Every row gives one point. Two turns around zero, p and q, are shown by what they do to some points. Write where each new point lands after one turn and then the other. Backwards means that the second turn is done in reverse. Each puzzle has new turns, and all numbers are rounded.

Turn p:
[ 17 -21] => [ 16 -22]
[-10  48] => [-8 48]
[ -8 -27] => [ -9 -27]
Turn q:
[-10   8] => [-13   1]
[23 35] => [-2 42]
[-13 -43] => [ 14 -43]
Where do these land?
p, then q backwards: [ 12 -43] => [-17 -41]
p, then q backwards: [ 1 42] => [27 32]
q, then p: [-13   0] => [-11  -7]

Turn p:
[14 17  0] => [ -2  19 -10]
[  2 -11 -29] => [ -4 -21 -23]
[-20  -8  -3] => [ -9 -17  11]
[-33  20   4] => [-32   2  22]
[ -4 -32 -13] => [ 12 -32  -5]
[40 14 40] => [34 47  5]
Turn q:
[-25 -48 -12] => [-38 -19 -35]
[-4 26 21] => [ 2 21 27]
[25  0 -1] => [ 18 -16   7]
[ 5 21 -8] => [19 13  2]
Where do these land?
q, then p: [-27  23 -13] => [-28  22 -12]
q, then p: [ 39 -10  33] => [43 -7 28]
p, then q backwards: [ -9 -23   1] => [23 -8  5]
p, then q backwards: [ -3  10 -21] => [-15 -18  -5]

Turn p:
[  9  12 -20  -3   7 -14] => [  6   5 -25   1  12   6]
[-7  9 -5 10  8 19] => [-3  9 15  4 13 13]
[-15  -5  21  11   7   1] => [-15   8  17   6  -4 -15]
[ -2 -15   7  15   8  15] => [ 0 -6 23  9  9 -8]
[-12  -9  -6   2   9   9] => [-12  -8   8   7   9   4]
[  8  -7  17 -16  -1   6] => [  1  -9   8 -21  -6  -9]
[ 19   3  -1  -9 -17 -11] => [ 19  -3 -15  -9 -13  -1]
[  0  12 -13 -11 -22 -25] => [  5   3 -31   2 -21  10]
Turn q:
[ 2  9  9 -6 10 11] => [-2  5  2 -7 13 14]
[ 1 -8  4  1 13 16] => [12 -5  1  3 14 12]
[ -3   5 -32  11   8  14] => [ -1 -10 -28   9  19 -11]
[ -4   1   6  -5 -18   5] => [ -8  -3  -2   2 -15  12]
[  4  -7  -1   4 -16  18] => [  4  -3 -11  15  -9  15]
[ -5   6   2  14   1 -48] => [-12   9  24  -2 -11 -41]
[ -7  -6   2 -10   4  -1] => [  4  -9   4 -10  -1   2]
[ 12  -2   9 -10  -2 -15] => [  6  14   9 -11 -11  -3]
Where do these land?
q, then p: [  6  -3 -10 -14   6  16] => [  7 -12  -4  -7  16  11]
p, then q: [-1  4 -8 -4 17 14] => [ 5 -7  6 -9 18  7]
q, then p: [ -3  -3 -12   0 -14 -16] => [  3  -4 -14  10 -17   1]
p, then q: [  8   6   8  -3  -3 -15] => [ -5   7 -10  -7  -9 -10]
q, then p: [ -6 -18   3 -11  11  17] => [ 12 -18  11 -11  13  -5]
q, then p backwards: [  1 -16  -8  22  -9 -20] => [  1 -19  14  21  -8 -15]
q, then p: [  1  -5   5 -10  24  16] => [  1  -8   7 -19  22  -5]
p, then q: [-12  17  10   5  -8  -6] => [-24   3  -6   2  -4   4]
q, then p: [  5  18  13  15 -26  -6] => [ -9  22  10  16 -18  13]

Turn p:
[  7 -26   8  11 -11  -6   6  -1  10] => [ 11 -20   1   1 -11  -8  13  -9  16]
[  4   7   0   5  10  16  23  27 -11] => [ -1   6  14  10   1   6  26  23 -17]
[  2  12   5 -18   1   4  -2 -16  19] => [ -1  20   4 -18   9  -7  -6 -12   9]
[-14   8   0  19  -9  -9  19   4 -18] => [ -9  -4 -12  10 -20   5  13  -3 -24]
[14 12  5 17  1 15 -5 12 -3] => [10  7 15 23  7  5  5 -2 -9]
[-18   5  18   9  -3   5   5  15 -29] => [-11  -5  14  11 -26   6  -2  10 -25]
[13 -6  6 15 20  4  2  1 -8] => [ -3 -17  13  11  15  -4   7   0  -9]
[-14   2 -15 -12  16   8 -26 -17  18] => [-21  11  -5  -4  20   2 -23  -3  25]
[ -6  -1 -16 -16   0   2 -18  -6  14] => [ -3  10 -10  -7   9   5 -16   3  22]
[  5  -8   2 -13 -16 -37   6   4   6] => [ 20  -7 -24 -16 -14 -21  -2   3   0]
[  7  -5 -11 -18  -9  -1 -10 -23   2] => [  7  -1  -8 -21   8  12 -14 -11  12]
Turn q:
[ 13  28 -16 -25  11   4  -8  -5 -10] => [ 13  31   0 -12  27  10   3  -5  -5]
[ 12  10 -17 -20  22   7  -1 -27  -2] => [  7  15  -8  -8  26  26  -4 -17  11]
[ -8  -3   2  13   1 -23  12   9   7] => [ -9 -12  -3  22   3 -14   6   9   3]
[-14   1  12  16  -1  19  -6  10  12] => [  3  -8  16   6 -24  11   4  10  -8]
[-14 -13 -10  12 -17  16   1  10   4] => [ -8 -12  -5 -12 -21   5  10  17  -3]
[ 21   8 -13  -7  21   7  -5  -8 -22] => [ 15   6 -10 -11  26  13 -13 -11 -13]
[  9  -9  12  12 -17 -10   0  10  19] => [  9 -10   3   8 -18 -21   0  10  14]
[ -1  -9  21  -3  -9 -12  23   7   2] => [ -9 -17  12   4  -1 -25   8 -10   6]
[ -7   0  15  14 -19 -16   5  -7  -2] => [ -7  -2  -8  15 -17 -19   7 -10  -1]
[-11 -14  -7 -12   8   7 -22   0  -8] => [-15   9   1 -12  -2  14 -21   7  -3]
Where do these land?
q, then p: [-12 -22   0  -7   5  35 -10  -9 -16] => [ -5   6  18 -21 -13  26 -22   5  14]
p, then q: [  1   5   7  16   8   1 -33  24 -13] => [ 14  -7  -6  17 -21  -5 -22  14 -22]
q, then p: [  3  10 -13   1   1  -8   5  -6 -12] => [-9 -1 -9 -1 15  7  5  4 -9]
q, then p: [ 6 11 11 -8  4  3  5 -9 20] => [  4   6  12  -1   5 -13  11 -19   3]
p, then q backwards: [ -4  -5   1  -6 -11 -12  -9  -1 -11] => [  7 -14   1  11  -2   6 -11  -2  -4]
p, then q: [ 22   2  25  -3   4 -10 -11  -6 -16] => [  3   4  -4  -1   1 -13 -33 -18  -4]
p, then q backwards: [ 20  -6  -8  -2   8 -12  10 -10  48] => [ 28   9 -10 -23 -18 -21  27 -11   7]
q, then p: [-12   9  -7   6 -26  32   2   3 -14] => [ 10   7  -1 -28 -18  24   9  10 -14]
p, then q backwards: [  8 -12  10   4   2  -8   3  -2  27] => [ 15  -1   9  -8 -15 -12  17  -2  10]
p, then q backwards: [-15   1  -3  17  -3 -11  13  -5  -3] => [-15  -2   0  14 -12  -4   8 -11 -10]
p, then q: [ -1  -4 -12  -8   8  -3  15  22 -10] => [ -3 -12   8 -11  12 -11   6  17 -13]
q, then p backwards: [-16  12 -11 -10   0  -7  12  -1   0] => [ -4   7 -10   6  14  11  15   0   9]

Turn p:
[ 24 -31 -12  17 -14  -6  -6  29  -1  16  24  29] => [ -9 -21  -4  32 -24  13 -11  24  11  24  32   4]
[ 16  -1 -19 -17   4  23  -6  -5  -8  -8   0  -6] => [  9 -12  -5 -17  13  26   9  -3   4  10  -1 -10]
[  4  22  12  -7 -15   2 -29  14  13  13  23   5] => [-17  23  -7 -22 -20   8 -10   9  -4  17  16  19]
[-16  -4   2  27  14   7  22  19  14  -8   4  -1] => [ -1   5  11  20  11 -21   8 -12  27  -4  15   8]
[  8   3  -7  -8   0  23  20  -4 -15  30 -24   5] => [ 10 -20  22   6   7  12  14  -6 -12  20 -25  15]
[-23 -13  11   0 -24  18   8   2   5  -5 -31 -22] => [ -9   8   7   3  16  -7  -8   4  26   0 -45   0]
[ 10  18   4  10  25 -23  -4 -13 -16 -13   4 -21] => [ 15  21   9  -3   8   3   7  -3 -23 -28  16 -18]
[-29 -20  17 -20 -16 -19   1 -10 -14 -18  13   5] => [-33 -10 -17  -2 -18  -9  -2   2   2 -30 -16 -15]
[-24  24 -15  17  -2 -29 -24 -18  -2  -2  11  -7] => [-12  31 -28   4  14 -15   2   3 -32  -8  11  -5]
[-13 -27 -13  -6  23  16   0   4  -9  -6 -34   2] => [  3 -35   9   3  39   0  -7   2   9 -11 -12   3]
[  9  -1   8 -27 -14 -23   9 -23   7  25   8 -23] => [ -3   4  11 -18 -26 -14   2   5 -25  15 -19 -30]
[23 15 12 20 14  6 -3 -9 14 -3 16 29] => [ 20   5  -6   5 -19   7 -13 -27  -4   3  29  17]
[ 11  13   0  -6   5   4  12  13  12 -22 -14   4] => [ 27   0  -2 -11   0  -3   8   3  20  -9   0  11]
Turn q:
[  3  17 -33  16   1 -20   9 -13  29   4  -1  14] => [-12   4 -18  32  -5 -33   9 -11   1  22  -3   7]
[-12 -20   8  29  10   8 -34 -11 -13  22  23 -24] => [ 10  -2  14 -11  44   8 -16 -16 -31   9  27  -6]
[  0  11  -6  28  -1  19   9 -10 -22  12  27  16] => [ 18   2   8  -7  -3   6   8  -3 -28  38  -1  18]
[-10  -2   1 -30 -28 -22  14  14 -11  25  -5   4] => [-11 -11  -5 -26 -36  -9 -18  -3  14   5   3 -25]
[-33 -29  12 -12   9  -8   6 -30  -7   1  20 -22] => [-17 -28   9  -8  -2  14  -2 -28 -29 -23  26   1]
[ 13  -1  12 -20 -14   2  11  -1  -3  -2 -26   9] => [  0 -17  -2  -6 -14   4  -8  12  26  -8 -18   2]
[ 18  23  15  -6   1  -4 -15   1   4 -26   9  25] => [ 15  20   2  -9  -3 -19  11  12  13 -14  -5  32]
[-16   9 -12 -25  29 -11  -7  -1   6  18   7  19] => [-36   4  -9 -20   1 -14  25  -1   4   8  15   2]
[ -1 -16  -2  18   2   4  10  16   9 -13 -23  -4] => [ -6   2  12  26   4   6  -6  14  -2  -7 -18 -15]
[  8  -4  10  -1  -7   2  15   8  10 -28  -3 -16] => [ 13   4   4  21 -13  12  -1   4   6 -25  -3  -2]
[  3   9  20  15  -1  16   3   1  23 -10  -6 -11] => [  5  11  11  25   6  16 -10   2  13  -4   4  15]
[ 14 -26 -19   0 -15  10 -28   8  18 -12  28   7] => [ 15   7 -28   5  12 -15 -14  30 -27 -11  18   3]
[ -4   1 -14  10 -20  14   2  17 -23 -11 -33  -8] => [  7   9  -5   0   0  18 -15   1  -1   2 -43 -21]
[ 23  13  20   0   3 -18  12 -10 -24  -6  11  11] => [ 27 -12  20 -15 -14 -14  19  -7   9   0  -4  12]
[ -7  14 -11 -22  30   8  -7  10   5  26 -27 -22] => [-29   5 -13  -6  22  20  16  -9  31   8   5 -24]
Where do these land?
q, then p backwards: [  5  16 -20 -12 -13  14 -11   3   3 -10 -11  11] => [-10  11  -5  -3 -30   1 -10  -3   8 -15  -9   4]
p, then q: [-43   8  23  -9 -25   1 -18  18  12 -13 -25   7] => [-43  28 -10  -2  -3 -30   1   9  11 -13 -28   5]
q, then p: [ 17 -11 -21   3  -6   5  15 -11 -39 -11  17   3] => [ 17 -24  15  14  -7  27  12  17  -2   3 -21 -17]
q, then p: [ 22   5  28  -7  26   4  12   7 -28   5  -3 -13] => [ 14  -9  28 -18 -22  -2  -4 -19  29   5  -8  -9]
p, then q backwards: [ 17  16  -7   6 -21 -48 -38   9  -6  -8 -17  -4] => [ 10 -22 -13  -3 -23  29 -18  37  12 -24  23  15]
q, then p backwards: [ 22  -2  14 -12  -6  16   8 -18   7 -12 -10 -16] => [ 13  -9  -1   3   1  13   4  10 -12 -25 -15  23]
q, then p: [  4   0 -10   6   4   0  20   1   9   0  -1  19] => [-5  2  6 23 -5 -9  3 11  2  6 -7 10]
p, then q: [ -5   8 -14  18   3 -28   2  -5  12   3  -4  -9] => [ 17  10   9  -1  -1 -18  17 -17   3   7   0 -16]
p, then q: [-18  18  22  19 -12  17  10   3  -5  26  16  -7] => [-17   4  19  -6 -13   2 -13 -23   7  22  -8  29]
p, then q: [-18  15   4  -6   1  13  27   9  -2  16  33 -15] => [-17 -13  15   5 -36  10  -7 -25   5   8  12  12]
q, then p: [  9 -34  -4  -1   4  -1  -3   5  26  10   3   1] => [-21   5   6  13   9  -3   0  14  13  -7  29 -10]
p, then q: [ -3 -30 -38   6  37  23 -11   4  21 -27 -27  15] => [-10 -19  -7  19  42 -20  36  27 -16 -13  32  -6]
p, then q: [ -3  -1   3   8   3 -21 -18  -6   2  -6  22  13] => [ 11  16 -14 -10  -4  -7  -1 -14 -26  -1   2  -1]
q, then p: [ -5  -8  21 -17   5   3   6 -19 -10  27   7  -5] => [-25 -23   0 -12 -13   1 -11 -14   9   9  -1 -14]

Turn p:
[ 10 -22  -5  17   2  -1   0  14  -1  17   5  10  25 -13] => [ 13 -18   7 -11   9   6  -7   8   2   1  -6  21  24 -20]
[  1   6   8   9 -14  11 -12  12 -22  24 -13   2  -9 -12] => [ 11  -1  26  -8 -10  -4  -2   9  23  -1   1  -4 -14 -21]
[-11   5  -3 -13 -18   0   5  -8  18  10  17 -14  -5  23] => [ -9  28 -20 -11  -2   3 -12  -7   8  12  13   6  -4  13]
[ 15   2 -19 -13 -10 -16 -11  -8  17 -19  11   7  -8   7] => [  9   7 -33   6   4 -16  -6 -16  -7 -17  -1   1  -1   7]
[  8   0  13 -16   8 -20  -8  17   7 -17  14   4 -13 -18] => [-16  -9 -11   0  14  -5   2   5  -7 -36  -5   5 -16  -1]
[  5  15   3  -3  -3   3   4 -20  19  -3 -21  17  -1  -8] => [ 10  -3 -11   6   6  12   8 -11  14  -1 -12 -28   2   8]
[ 17 -25   3   8  23   6  -7  -5 -19  -5  -7 -18   6 -11] => [  4 -25  26  12  13  -9   6   0 -13  -1  23   5  10  -4]
[  0  15 -13  19  21   6 -20 -15   1   6  16 -16  -5   2] => [ 15  16   3  29  16  -3  -9  14 -11  14  10   4  -9  -2]
[-22  -2  22  10   4 -14   4  -1   4 -13   5   6   1  10] => [-21   4   8   4   4   1   0   2   1   1 -23  10   0  22]
[  5  13  21   0 -14   8  16   4  14  -4   1  23  15  15] => [  7   3  -3 -18 -10  29  -4  -7   5  -7 -19  -1   3  21]
[-16   4   1 -12   1  -3   2  10  -8   0 -15 -17   6  17] => [-22  16  13  -4 -14  -2  -3  -5  -9   4   5 -10   7  -3]
[-12   7   8   3 -14  -6  21   1 -15   0  19 -15  11 -12] => [ -6  16   6 -20   2   2  27  13  -2   5   1  18  -2   2]
[ -5 -23 -17  10  16  -8  19  17   4 -11 -22  -1 -16  11] => [-21 -23  -8  15 -24 -14  -4  13  -3   2   2  -6  25   4]
[-13 -10 -18   2 -11  21   4   7 -10   0  -3  -9   1 -19] => [ -1  -5   0   5 -15   1  20  -2   7  13  11  12   0 -25]
[ 17  14  -5 -21  11  13 -19 -22  -9  15  -9  21  -8   8] => [ 24  -8   0  -3   7  -2 -19 -17  -7   9   2 -32 -24  -4]
Turn q:
[ -1  -3  22   2  10   8 -15   1  -3  -1  11 -28 -19  -7] => [ 11 -11   9   4   9 -16   4 -11 -28   3   1   0 -24  -3]
[-11  20  -8 -12 -26   6  -3 -10   2  -5 -11   5   1   4] => [ -5  20  17   6 -17  13 -12  -6   4 -15   4  -4   4   4]
[  1   4   3 -11  20  23  -4   5  11  16  -6   8  -6 -10] => [  2  -2  -4  12  20  22   8   6  -6 -10 -14  -5 -13  -7]
[-19   1   0 -15  -3  -6  13  -9   0 -11  -2  11  11   7] => [-9 15  9 -4 -7  9 14  5  8  3 12 -7  9 14]
[  8 -48   1   6 -12  -8  -6   7  14   1   2 -17 -22 -13] => [  1 -27 -19 -15   1 -11   0 -39   5   8 -11   4 -21  15]
[ 15   8   1  10 -15   3  24   7   1   1  -5   8  20  15] => [ 22   4  -9  -1 -19   9  -5  16  13   1   0  11  20   3]
[-11 -16   5  11  24   3   6  21   3  19  -2 -14 -10  10] => [  5 -12 -13  14  20 -10   3  11  -7  15 -16   3 -13  22]
[ -8  26  -2  -2  -9  -3 -16   3  -6 -15 -17  13  23   1] => [ -8  11  21  -6 -19   1  -8  19   3 -15  -6 -19  14  -9]
[ 10  -8  -3   3  31   3   0  -6   8  24  -1 -26 -17  12] => [ 12  -5 -20  33  26 -14   4  -8  -6  12  -4  -3 -11  -2]
[  3   8  -4 -20 -10 -12  -9   7  -1  -4  18  -2  14  -6] => [ -6  12  -6 -18 -11   4 -10   5  -4   5  15 -13 -10 -11]
[  4  17   5   0   1   3   5 -14  -1 -28   2   2  27  -8] => [  2  -3  16  -3 -24   6  15  12   1   0  15  -8  13 -20]
[  1  12  -6  17  -3 -18  10  -8   7   7 -11  13  11  -8] => [ -8  12   0   2 -11  -1   3   4  14  10 -18  10  18 -13]
[  2 -24  11  18   7   6 -13 -10   4  27  10   5 -10  10] => [  7 -11 -11  -1  28   0  -4 -20 -18  12 -15   4  14   7]
[ -7 -24 -35  -9  -9   8  -3   4 -25 -10   2  -8  -5  -7] => [-32 -20 -14   2  -7  -3 -12  -7   3 -17  23   2  -6  17]
[ 16   6   5 -11  -8 -17   5  -3 -15 -23 -11  17   7   6] => [  5  11   4 -20 -10 -12   8   7  19 -19  13  -3  14  -7]
[  0  27   9   2 -14  -8  16  -5 -15   0  -2  17  10 -12] => [ -3  23   9 -10 -17   4   5  15  -2  -8  -1  20  13 -13]
[ -2  -6  -2  12  18   8 -11  10  16   2  21  -5 -35   5] => [  6 -18  11   6  35  -2 -12  -9   0  17  -1   8 -22   1]
Where do these land?
p, then q: [  4   6  -6  -5   0   9   6  -4  20  -2  12  -9  -2 -27] => [ -8 -18  -3  13   6  16   1  11  11   7  10  16  -8  -6]
q, then p backwards: [  9 -10  -7  -3 -11  25  14   2  -7 -11  21   2 -16   6] => [ 24 -19  12  -3   0  23  -1   1   7  -1  19  -8  -1   0]
p, then q: [ -7  -5  -2  -3  24 -12  13   6   0  -3  -4 -10 -17   2] => [-13  -5   0  -4  -3 -13  -9  12  -7  14  -1   1  -6  23]
p, then q: [-16  30 -14  18   1  -2   8   2  -6  18 -23   9   3  -9] => [ 14   3 -13  13 -28  -2  -4   9  -4  -6 -28   6 -22  -5]
q, then p: [ 13   4 -10  14  10 -22  -6 -29  10 -19  -9   0  14  -2] => [ -5  11  -5 -10  30   9  22   5  18   1  -2   6  23  -6]
p, then q: [-17  10  -8   9   0 -21  -2  33  -3   5  13   4  21  16] => [-16  14  13 -13 -15   1  -7  23  -3 -31 -16 -11   2  -3]
q, then p: [-13  -1  12  17  18   5  21 -10  -5  11 -16  20  20   1] => [  0  -6  12 -16 -21  23   5   7  -8   6 -13  -5  30  -5]
q, then p: [ 19  -8   5   9 -18 -22  -9  -1   5  -7   7  15 -12  -4] => [ -3  -3 -15  -7  27   0   0 -22   0  -5  -2 -18  -5  -5]
p, then q: [-12   8  -5   8 -14  -6   2  -5   3  12   0 -29   6  -6] => [  3  17   4   2  -4  14   0  21  -1  17  -5   6  -7 -16]
p, then q: [ -5  -9 -14 -18  -5   3  -2  -4  -3  13   1   8  19   8] => [-16  13 -14   4   0   7   5 -11 -14 -10   2  -8   3 -12]
p, then q: [  2   1  10 -18   5  10   0  -3 -15  -1 -18 -19  10 -30] => [  4  -4   0   1  -5   5  33   0 -17  13  13  20 -16   1]
p, then q: [ -4 -19  10   3  -4  10  -7  17   2  -9 -12  12  -4   8] => [ -1  -8  13 -11  -7   7   3 -22  -2  -1  -9  -8  12  12]
p, then q: [ 36  -7  22 -13 -10   6  -8  -2  14  -8   2 -17  -8  26] => [ 15  -7  22  -8  14   0 -12 -11  -3  12  39 -20  11  -7]
p, then q: [ -7  13  13 -21 -20   9 -16 -14   1  -6  10  15 -13   3] => [  3  12  16  22  17  -3   0 -27  13  -9   7   6  -6  -5]
q, then p: [ -2 -15  -7   2  23   8 -15  13 -15   7  17  -1 -21   9] => [-16 -18   5  14   9 -17 -19  11 -24   9  -1   5  -4  -2]
